Rows are points. Each copy is the shape, with its points in the same order, turned, moved and blurred by noise. Some copies are also mirrored. Which?

Shape, 5 rows:
[3.9 7.2]
[-4.6 -4.3]
[1.9 -1.2]
[-6.1 -0.8]
[5.6 0.9]
Copy 1:
[-0.2 9.0]
[0.6 -5.5]
[3.6 1.4]
[-2.7 -2.9]
[5.3 5.3]
Copy 1 is: only turned
Copy 2:
[6.7 4.4]
[-2.3 -6.5]
[-1.5 0.5]
[1.1 -6.6]
[0.0 4.7]
Copy 2 is: mirrored

Shape:
[-13.3 3.8 0.5 -4.6]
[-1.5 5.7 5.0 2.6]
[1.9 -2.5 1.1 0.7]
[4.9 -0.1 8.3 -3.3]
[4.2 0.9 0.2 2.5]
[2.8 3.2 -5.6 2.6]
[4.7 1.2 -2.6 -1.5]
Copy 1 (7 x 4):
[-5.2 10.6 5.5 0.7]
[-5.4 -3.5 4.5 3.0]
[-0.8 -3.6 -2.9 0.2]
[-0.9 -4.5 -3.3 9.2]
[-0.1 -6.5 -0.1 -0.5]
[2.2 -4.7 3.4 -4.7]
[4.5 -4.4 0.0 -0.6]
Copy 1 is: mirrored
Copy 2 (7 x 4):
[-2.0 3.2 1.9 -12.7]
[-5.8 -4.0 -2.3 -1.6]
[2.7 -0.4 -0.6 2.5]
[0.0 1.3 -9.2 3.5]
[-0.9 -1.1 1.4 5.0]
[-4.0 1.1 6.2 4.2]
[-1.8 3.5 1.6 4.6]
Copy 2 is: mirrored
Copy 3, 7 rows:
[13.5 2.8 0.2 6.1]
[2.4 -3.9 5.5 4.2]
[-2.5 -1.4 -1.3 2.1]
[-2.2 -9.0 -1.1 3.6]
[-3.6 -1.9 2.8 -0.1]
[-0.4 3.9 5.0 -3.8]
[-2.2 -1.4 0.0 -3.0]
Copy 3 is: mirrored
Copy 4 (7 x 4):
[7.1 7.0 8.4 -3.9]
[6.4 1.0 1.5 7.0]
[-0.4 -2.0 -3.0 2.3]
[5.6 -7.7 -2.0 3.4]
[-0.7 -2.3 -3.0 6.2]
[-5.7 2.7 0.5 6.2]
[-4.0 -3.3 1.3 3.6]
Copy 4 is: mirrored
